Every row gives one point. A path goes straight from each point to the next, and from the last back to the first. The post is the endless flat space through its rows: a point in 2 columns, a line in 3, a plane in 4, and so on, so that a path can go around it. How many times does the path go around the post? Going back the other way cancels.
In the rows, 128 means zero.

Post (1 x 2):
115  118
Path (7 x 2):
99  121
111  172
126  139
170  135
119  137
88  170
83  92
Times around: 0

Post (3 x 4):
131  161  119  87
146  134  114  104
86  104  151  172
Path (16 x 4):
124  179  162  125
119  182  144  64
119  89  147  122
131  88  78  103
85  119  130  166
107  141  93  113
112  138  108  119
152  130  100  174
111  165  146  132
145  122  135  115
134  127  134  95
87  140  139  89
111  85  184  132
162  119  140  125
153  180  121  138
121  194  122  145
Times around: 1

Post (7 x 8):
110  93  121  181  109  159  113  129
125  130  146  138  122  128  79  152
146  102  150  164  89  139  73  123
162  108  99  33  161  109  145  135
122  123  113  140  76  76  126  162
147  163  102  153  175  110  89  101
133  114  71  109  137  134  96  118
Path (29 x 8):
132  165  120  129  158  72  93  134
93  143  135  160  128  133  95  97
109  141  148  116  112  157  89  131
138  107  123  136  122  151  129  136
146  141  90  117  123  152  137  89
139  113  111  98  116  152  51  103
102  136  113  147  155  112  48  114
128  76  102  153  117  110  117  118
157  101  139  183  105  101  143  155
155  123  114  144  106  153  83  144
149  133  119  165  83  163  93  104
154  165  135  105  111  111  70  90
83  142  132  155  150  98  152  154
112  83  174  141  135  133  93  153
139  72  108  127  139  148  109  143
189  145  150  117  141  117  86  157
127  147  104  182  144  139  142  118
139  132  141  119  148  177  94  92
119  121  115  93  118  131  84  111
174  157  178  62  129  141  59  123
160  173  136  146  136  119  89  145
162  114  111  199  145  116  125  133
157  104  157  170  138  123  73  118
126  104  134  138  129  96  91  116
113  99  132  130  136  139  152  131
137  159  95  147  100  127  101  105
146  172  112  179  135  159  90  124
110  94  152  180  120  144  151  166
125  130  107  124  165  107  90  152
Times around: 0

Post (10 x 11):
57  114  152  92  120  159  117  110  100  113  125
150  111  67  117  158  143  148  99  95  145  110
125  141  81  107  132  167  132  138  166  121  118
84  137  119  169  118  134  115  142  88  161  128
122  117  116  104  162  73  100  162  75  133  133
146  119  116  96  100  114  127  99  157  116  94
108  110  132  113  135  119  125  99  118  181  164
148  102  86  116  161  209  112  68  128  120  138
77  146  147  144  199  166  118  123  164  114  139
76  125  140  99  131  63  122  149  139  66  151
Path (13 x 11):
99  87  167  70  165  123  132  98  124  108  174
104  115  140  185  161  127  102  145  84  171  121
77  133  119  159  125  160  117  118  138  160  132
123  112  105  140  119  163  118  93  133  127  100
124  100  108  118  155  127  94  98  127  112  92
125  131  127  73  128  135  107  59  155  149  126
109  144  154  122  130  124  138  80  133  135  160
162  88  127  105  133  106  127  129  96  108  154
102  85  108  138  124  190  133  130  120  131  140
76  75  151  107  144  158  117  119  108  143  107
21  127  89  130  138  150  143  118  157  120  134
99  143  125  108  153  87  90  106  101  113  120
106  152  164  105  119  123  112  136  145  164  100
Times around: 2

Post (13 x 14):
112  112  154  109  158  96  122  99  146  75  134  113  154  101
115  140  122  152  178  105  100  151  164  144  129  142  139  107
148  128  168  113  141  131  114  143  91  137  140  132  143  146
145  149  156  132  120  128  99  136  110  74  164  137  140  81
119  73  65  139  106  123  88  116  154  84  87  81  97  160
161  143  132  139  170  83  126  155  185  122  132  172  155  126
147  128  118  169  105  155  81  109  145  111  54  93  69  167
137  142  111  94  182  129  144  122  128  97  176  118  137  104
143  116  165  162  151  85  149  116  92  109  126  136  130  98
134  131  184  159  146  108  149  168  126  124  164  127  129  111
131  133  162  159  162  98  101  116  147  125  169  152  146  146
108  126  139  91  129  89  137  98  123  102  160  136  136  106
149  139  149  136  124  194  145  112  128  219  175  127  188  155
Path (13 x 14):
138  102  180  151  141  72  115  91  134  89  124  123  140  79
132  156  160  89  111  96  105  130  143  130  103  125  120  116
148  82  161  137  123  127  108  168  130  112  147  114  122  120
129  109  122  88  178  112  146  112  171  87  109  123  125  135
124  164  184  151  162  150  84  108  107  73  102  113  89  154
137  202  130  147  147  141  156  145  170  137  174  164  147  90
124  90  121  145  139  132  143  164  171  125  125  112  169  100
123  140  167  134  206  150  144  107  118  131  103  128  137  108
114  141  138  115  141  118  107  110  111  133  91  130  129  138
139  133  126  128  153  134  103  100  136  62  156  73  186  115
146  137  132  115  151  135  102  78  152  163  139  146  188  129
163  122  163  72  208  131  124  149  164  141  132  150  150  151
147  110  156  163  183  104  112  101  146  103  105  158  115  101
Times around: 1

Post (17 x 18):
103  133  152  102  143  56  112  147  75  141  132  109  97  83  78  107  94  107
91  136  99  110  76  138  131  111  127  169  130  154  174  107  145  100  139  136
109  129  141  129  121  75  103  103  170  120  114  178  131  141  158  144  139  100
125  134  87  93  95  148  140  142  121  158  121  131  129  165  103  119  134  132
117  149  138  166  128  119  134  132  132  81  140  158  110  131  169  106  141  117
103  144  129  77  197  89  123  147  83  138  127  141  122  143  104  72  93  149
139  139  179  146  168  124  132  120  158  81  151  159  141  116  160  159  177  122
122  98  65  120  98  122  128  155  111  163  108  164  146  114  162  140  115  161
141  133  199  158  139  118  90  113  178  78  153  145  122  114  156  139  94  125
132  133  138  135  160  137  97  144  171  120  120  122  132  117  160  90  171  119
78  166  120  133  127  102  106  124  126  101  98  128  122  87  85  129  106  162
117  131  139  133  158  119  161  148  206  101  161  147  143  120  155  120  131  112
139  142  130  107  133  51  124  127  102  90  104  110  153  99  84  73  93  125
106  150  115  71  137  96  139  127  100  122  119  72  124  98  133  104  104  153
106  156  164  165  130  85  87  138  181  89  173  110  157  135  149  136  155  159
110  114  83  161  105  127  138  89  142  182  128  123  135  132  124  112  152  165
94  95  145  135  70  124  145  129  140  147  80  142  144  121  128  99  132  177
Path (33 x 18):
74  143  109  116  143  132  138  132  154  109  173  82  126  97  145  101  113  132
108  140  106  80  137  68  98  140  103  136  103  90  133  144  113  92  107  122
148  140  125  155  160  142  122  130  97  148  121  156  146  110  112  158  120  140
177  145  151  131  106  109  115  117  99  133  103  125  102  114  146  111  160  121
82  161  137  73  149  33  82  137  156  104  97  122  163  139  85  84  96  215
104  102  176  125  66  134  122  97  113  101  132  153  113  147  145  125  121  196
116  93  153  142  109  104  156  147  129  92  109  103  89  82  147  162  160  105
84  138  142  189  140  152  119  94  140  151  113  159  145  152  101  124  160  154
76  173  160  76  151  117  95  117  127  153  110  128  111  143  104  87  118  109
122  133  137  105  117  145  94  132  106  158  122  164  105  92  179  108  124  109
114  173  141  138  112  111  97  124  157  124  206  141  140  132  159  107  125  179
90  134  140  166  88  41  124  153  141  98  86  138  129  179  135  93  138  173
129  176  147  144  93  97  120  129  141  72  77  117  143  149  143  139  122  129
102  138  125  142  101  109  123  145  102  120  111  138  126  189  81  93  139  124
111  104  124  107  107  104  64  201  193  92  154  109  158  91  129  136  108  120
114  101  92  152  118  77  129  147  156  113  130  137  130  74  138  116  155  157
138  149  108  78  170  82  51  113  146  147  76  145  149  101  123  74  146  166
94  161  126  139  146  108  92  169  98  143  71  150  111  129  123  118  117  167
106  128  95  186  126  111  203  166  149  103  123  123  159  114  134  102  124  159
91  105  155  93  79  87  137  160  163  119  138  123  159  124  131  195  76  141
105  118  145  95  119  134  81  174  128  70  125  189  159  125  128  146  150  138
162  112  130  150  127  151  133  117  137  114  98  113  81  132  109  126  173  155
136  144  96  121  96  100  143  96  215  138  130  126  129  149  123  135  125  139
149  133  113  129  150  64  175  175  97  158  164  145  143  124  134  138  104  92
110  169  180  143  152  114  136  134  143  63  125  124  138  129  153  126  123  125
61  125  150  131  106  92  149  145  153  108  114  131  152  102  110  122  147  100
114  102  98  112  174  99  98  105  147  116  102  151  126  128  148  100  169  164
95  153  152  105  95  65  114  132  147  97  92  133  138  137  114  82  190  125
109  131  185  158  134  88  106  156  146  93  95  166  141  96  167  102  143  217
144  152  151  123  145  101  161  94  133  122  104  120  116  87  134  134  122  104
124  158  164  123  144  144  105  144  140  94  140  94  134  131  79  126  97  153
105  125  106  111  141  129  125  115  131  122  103  152  113  120  135  81  132  85
113  94  155  129  100  126  122  128  146  127  148  192  116  152  117  117  115  107
Times around: 2

Post (17 x 18):
115  123  162  157  133  143  107  113  163  132  129  138  136  161  112  115  113  106
152  129  145  111  155  123  129  123  133  94  157  101  165  112  100  136  118  107
161  118  108  162  142  113  99  134  109  96  89  146  130  179  151  112  192  90
77  157  133  120  109  130  93  144  123  111  110  137  113  170  154  170  134  150
130  109  120  138  132  105  116  116  122  73  148  127  104  112  88  92  118  115
104  158  96  103  115  154  123  109  154  143  96  149  86  177  124  145  137  143
138  161  160  140  122  98  119  134  135  107  118  131  140  114  101  91  99  130
136  133  109  135  72  138  117  162  104  119  129  150  117  169  107  159  138  139
155  97  100  168  99  120  105  142  146  61  130  153  138  135  178  93  216  80
125  145  143  112  151  114  141  158  121  108  161  123  156  152  93  83  134  143
178  111  125  152  135  159  81  158  122  94  101  151  104  173  194  106  189  102
116  117  127  144  132  131  135  107  122  120  133  127  163  107  98  112  109  159
113  158  96  125  144  126  68  175  137  112  114  159  122  134  102  122  137  127
97  130  103  105  101  112  106  153  108  177  136  149  88  123  114  143  151  143
124  118  89  113  113  104  98  140  150  132  131  136  120  166  131  140  110  156
117  127  144  144  154  112  155  118  132  100  154  169  129  129  125  143  106  127
102  94  110  87  93  121  124  124  134  120  100  153  120  143  117  137  126  110
Path (24 x 18):
141  121  158  128  103  128  170  109  117  135  133  123  152  184  121  98  123  181
108  110  138  134  222  116  103  159  165  105  137  132  165  131  110  131  132  112
148  167  99  96  159  141  141  142  173  98  143  114  104  196  101  95  131  128
125  125  85  159  129  151  93  107  143  144  100  142  87  129  124  119  195  55
78  152  83  97  146  86  131  140  152  111  99  181  154  137  134  119  151  115
126  147  150  101  180  149  57  129  108  82  114  151  141  107  100  126  126  101
143  147  150  102  77  122  153  131  108  105  139  137  118  145  105  152  178  114
144  138  132  89  134  143  131  174  129  179  118  124  150  182  151  133  189  156
152  76  108  155  103  119  159  120  105  147  137  135  162  121  101  124  77  180
114  132  84  125  215  94  67  153  136  98  153  135  145  151  148  136  115  131
108  159  111  157  81  162  116  121  117  137  112  160  108  196  141  99  164  167
78  118  169  149  126  126  108  164  124  136  152  176  157  126  134  79  144  159
91  135  138  110  109  158  135  126  160  119  110  146  126  169  155  142  180  114
118  98  160  118  122  167  144  129  121  104  115  144  89  162  118  147  112  103
155  129  157  146  87  171  116  177  97  109  126  102  154  149  120  140  152  112
161  106  98  154  132  143  128  163  116  112  120  141  146  213  148  110  154  84
62  152  114  124  101  94  130  137  145  107  131  181  132  159  186  138  154  147
127  99  116  130  124  134  83  129  68  79  126  122  188  147  87  191  194  98
157  92  143  95  189  136  127  109  207  131  123  115  160  181  139  108  132  114
43  181  171  142  119  109  102  181  149  159  114  145  130  117  92  90  100  189
129  154  131  202  144  129  103  185  133  142  166  162  108  197  188  95  137  191
87  128  42  59  163  79  116  121  179  96  91  145  110  145  138  135  128  113
106  137  113  161  109  115  77  146  137  147  128  166  111  161  124  94  97  112
123  126  125  92  86  115  86  120  122  123  83  109  164  171  134  148  142  127
Times around: 4

Post (17 x 18):
111  143  145  133  153  114  131  123  129  119  110  147  113  119  177  135  96  155
107  137  112  112  127  161  150  137  131  119  135  154  146  126  168  135  108  130
106  175  115  131  135  150  120  101  124  185  108  101  146  96  155  167  122  151
98  187  121  124  144  118  133  91  144  171  137  135  154  105  160  159  139  119
80  125  126  164  134  172  148  153  136  176  88  171  90  128  132  135  125  162
125  160  80  137  159  159  154  86  151  215  138  93  135  97  155  177  105  87
133  127  138  128  98  133  129  145  124  114  156  83  118  141  132  180  142  84
130  135  126  131  134  118  143  164  108  144  115  139  131  157  156  100  140  111
88  94  78  103  133  125  114  145  83  145  92  174  154  171  130  148  108  133
133  150  121  128  174  159  124  118  128  124  109  151  145  136  136  149  109  142
143  127  182  100  72  123  68  139  121  146  127  125  76  155  128  150  146  132
157  130  141  114  87  129  93  131  150  80  125  109  120  119  130  139  129  97
73  102  139  146  138  170  148  130  133  137  110  101  77  166  115  91  151  154
134  110  178  130  96  112  106  135  98  122  153  146  117  125  150  153  153  89
106  118  143  123  156  136  95  155  142  124  127  118  152  128  140  132  112  134
133  139  153  76  122  114  115  149  145  123  139  97  111  112  124  144  141  86
128  72  126  110  140  117  154  135  148  104  135  90  160  167  94  135  116  167
Path (28 x 18):
158  138  139  115  146  135  153  136  177  150  141  215  122  61  143  199  50  142
125  125  120  144  130  155  129  88  170  100  114  104  184  136  92  117  120  166
143  157  132  109  121  167  133  112  146  171  106  74  78  144  104  171  157  100
105  146  101  132  221  141  178  107  144  197  82  117  84  142  173  102  110  174
75  108  161  134  209  137  130  150  152  167  154  134  98  70  182  194  110  139
91  129  68  100  116  70  177  122  107  135  91  178  162  155  174  97  160  100
68  135  100  123  129  121  145  103  145  173  134  83  153  98  155  155  112  114
131  146  129  93  98  142  133  123  80  83  110  139  161  89  140  150  108  117
136  121  101  111  110  105  139  96  136  128  126  130  156  138  121  175  128  85
131  139  140  109  162  110  125  150  147  168  112  123  158  142  143  95  135  95
134  164  112  90  145  179  109  130  152  105  106  112  199  137  109  93  102  121
99  137  100  169  140  150  152  67  132  118  125  105  95  185  115  162  128  138
103  166  94  123  144  166  117  88  143  168  141  151  99  89  139  145  128  75
132  126  139  132  103  139  108  108  119  122  115  151  125  105  123  179  73  136
100  123  187  111  171  88  139  160  169  119  127  201  157  91  145  121  122  91
115  118  144  98  110  154  138  113  113  153  119  117  133  149  170  157  83  206
100  139  117  132  146  133  146  134  140  199  120  97  148  143  142  101  99  126
133  135  130  120  160  101  144  94  138  147  110  107  100  151  143  165  124  118
161  103  143  101  96  116  112  144  139  172  130  86  138  115  90  202  163  151
113  175  197  150  162  138  54  135  96  165  136  145  95  85  187  142  136  138
74  176  125  126  103  108  118  121  137  185  144  162  153  89  186  97  132  148
107  150  121  114  111  178  83  131  83  133  121  113  156  172  113  122  155  103
144  137  105  124  132  144  102  146  167  148  101  150  156  128  122  206  84  105
101  147  150  143  166  148  91  108  127  145  86  138  130  119  162  181  103  182
146  149  99  111  126  141  198  125  188  144  136  130  150  138  121  101  131  96
110  134  130  138  131  124  118  137  103  183  144  131  153  127  149  133  122  85
128  111  163  118  105  120  62  132  95  121  130  127  71  121  180  135  105  146
133  125  82  147  170  174  122  104  152  69  131  134  108  132  140  185  98  111
Times around: 1

Post (17 x 18):
127  111  119  97  138  127  137  112  133  153  104  145  144  160  195  149  112  150
101  157  137  117  117  128  101  131  88  118  125  99  118  105  107  134  99  144
117  130  109  113  99  105  158  123  123  110  137  122  105  119  102  121  121  114
139  138  141  155  126  174  185  110  159  115  117  108  210  132  125  123  151  177
125  138  116  169  125  107  84  94  89  150  117  131  81  107  76  133  119  138
153  57  138  90  127  123  141  143  141  166  149  123  157  173  166  144  139  115
139  166  85  121  124  106  91  145  128  107  136  134  102  113  107  124  121  161
108  141  164  141  98  170  156  138  178  151  142  117  170  139  137  75  134  180
93  144  111  154  104  147  127  158  120  118  126  139  106  108  117  139  135  116
153  129  150  120  152  97  162  115  111  156  126  127  126  154  183  130  171  125
125  71  128  70  153  103  147  122  141  152  114  115  114  154  171  120  178  153
94  129  119  173  132  112  86  104  127  90  137  120  104  113  138  126  119  126
159  122  185  162  94  140  153  132  162  122  104  152  189  143  141  128  155  183
133  149  136  139  141  104  109  135  130  126  105  126  122  99  102  127  115  109
115  167  111  162  126  121  108  133  140  102  120  107  81  150  76  141  110  129
134  144  129  104  134  137  79  93  125  109  128  124  103  125  121  138  135  97
134  155  109  142  105  109  104  109  133  131  134  88  69  98  132  163  113  116
Path (24 x 18):
99  135  150  136  86  136  114  174  145  101  154  114  39  123  145  77  165  120
79  65  108  150  137  129  153  139  159  162  114  136  111  146  93  68  197  142
80  143  128  132  85  134  130  127  95  160  127  139  102  138  137  180  121  111
133  169  148  161  126  105  135  98  122  114  162  123  124  121  122  133  124  126
152  164  166  119  109  131  149  120  119  137  103  140  107  161  134  138  103  123
148  119  195  152  127  142  184  143  148  129  154  104  190  161  116  157  130  121
144  210  143  144  146  115  106  118  109  186  118  87  132  61  153  168  126  168
171  134  92  150  124  94  46  98  163  97  161  104  156  112  191  136  167  168
152  127  129  160  99  137  112  93  139  124  127  154  201  140  106  157  133  109
145  100  115  149  83  111  94  123  151  185  144  89  130  142  130  125  139  174
152  147  154  120  164  120  117  85  105  121  130  132  175  155  109  148  141  95
99  169  149  159  131  136  92  113  119  140  132  106  86  114  129  142  45  104
119  155  149  149  133  156  116  120  119  135  89  83  179  91  142  191  79  163
82  188  74  77  86  138  180  149  153  110  166  80  116  79  99  91  141  155
122  116  208  131  119  130  102  92  172  107  93  75  111  126  164  135  166  98
181  90  112  86  121  143  158  110  178  175  144  103  158  111  150  110  109  140
175  137  146  183  107  122  180  109  140  118  131  140  133  105  139  167  164  115
131  172  150  83  148  90  119  95  112  140  101  142  93  133  149  126  137  123
81  126  87  148  145  122  197  165  126  113  112  111  99  73  112  148  122  145
104  162  101  141  128  138  172  107  139  85  156  80  95  142  144  93  133  193
97  108  126  110  85  132  141  210  139  120  152  133  116  129  131  141  122  121
136  129  116  128  120  148  163  101  164  113  155  121  163  176  119  130  118  191
130  121  152  144  122  109  157  140  84  60  148  121  162  106  74  110  134  134
186  88  109  144  76  126  171  99  145  216  138  119  70  147  155  160  146  157
Times around: 0

Post (17 x 18):
96  76  137  92  95  148  116  141  111  133  173  168  105  142  102  127  142  164
129  160  156  152  165  114  149  147  162  118  106  149  120  135  127  137  137  102
118  115  110  143  152  163  155  112  107  109  105  117  147  98  145  100  153  147
90  78  142  68  127  133  110  104  110  119  124  160  143  128  111  153  122  182
150  159  152  130  163  109  165  94  136  129  110  80  122  145  110  108  110  95
127  183  139  150  156  133  164  114  132  118  99  120  104  129  94  143  117  123
101  91  74  87  100  164  132  132  119  124  124  114  145  141  109  145  129  156
140  87  106  70  110  153  125  146  80  117  134  114  146  134  102  144  127  169
119  170  156  129  154  148  116  138  139  117  139  134  113  114  119  110  146  66
117  72  159  94  89  142  135  128  110  109  128  126  155  101  124  140  106  143
125  141  93  138  120  139  158  126  103  170  123  157  134  111  140  120  146  135
131  173  165  155  153  132  132  129  128  120  138  104  123  133  152  139  96  98
83  126  110  175  158  141  120  129  118  144  115  139  161  90  109  108  165  139
75  79  81  108  90  140  124  150  82  81  138  154  153  117  119  125  129  150
157  174  148  173  150  134  123  87  168  111  113  153  128  138  113  135  145  100
119  107  76  102  110  133  105  149  124  112  159  121  117  79  133  149  113  189
122  164  121  135  162  144  167  120  143  132  123  143  135  138  107  89  89  129
Path (25 x 18):
125  137  189  130  111  112  137  119  182  161  101  189  93  135  81  166  144  126
98  35  198  105  101  134  125  136  72  120  152  133  173  157  147  120  109  77
99  174  128  101  211  129  120  98  141  134  174  122  118  131  91  78  120  99
139  206  135  125  110  142  145  121  123  105  145  164  89  126  112  163  123  144
169  160  147  161  81  143  167  140  149  119  137  156  120  98  155  89  125  87
95  155  139  160  118  152  88  225  119  85  139  140  147  83  168  141  208  44
142  82  191  109  131  135  128  74  100  120  101  183  185  161  107  126  198  100
138  139  145  97  153  163  181  152  88  117  131  187  145  146  125  117  82  116
114  93  159  114  132  155  110  121  110  155  85  128  141  130  109  161  157  116
103  82  210  157  92  132  136  89  107  119  117  183  168  165  120  79  161  79
56  106  166  105  129  159  164  118  67  83  97  118  155  152  93  130  165  115
143  139  98  147  148  116  155  107  158  142  121  117  122  114  70  117  156  132
93  112  164  147  190  130  135  102  127  97  84  97  126  154  101  147  155  117
165  177  129  186  146  109  102  105  145  84  93  87  115  72  129  149  122  132
139  150  123  93  147  142  107  117  149  97  119  110  138  132  134  133  130  111
109  123  154  135  124  128  140  77  151  99  123  157  121  116  133  141  156  126
87  90  175  114  126  147  146  131  109  129  169  163  120  136  131  135  132  117
165  106  175  111  119  154  185  88  115  136  104  137  139  151  131  154  94  145
102  118  124  87  123  122  98  192  83  118  185  105  123  93  106  137  183  62
131  106  109  126  144  82  127  120  119  94  144  119  135  99  89  92  159  164
114  151  126  147  120  129  156  134  141  124  129  152  107  136  112  103  121  111
82  82  117  145  82  157  125  138  112  157  115  177  190  141  165  134  156  85
171  115  112  133  131  153  130  107  142  104  137  124  112  169  88  136  169  127
131  191  141  152  170  154  102  139  184  122  156  117  89  135  38  130  162  117
135  126  168  94  106  139  135  154  116  141  115  164  153  147  109  156  127  155
Times around: 0
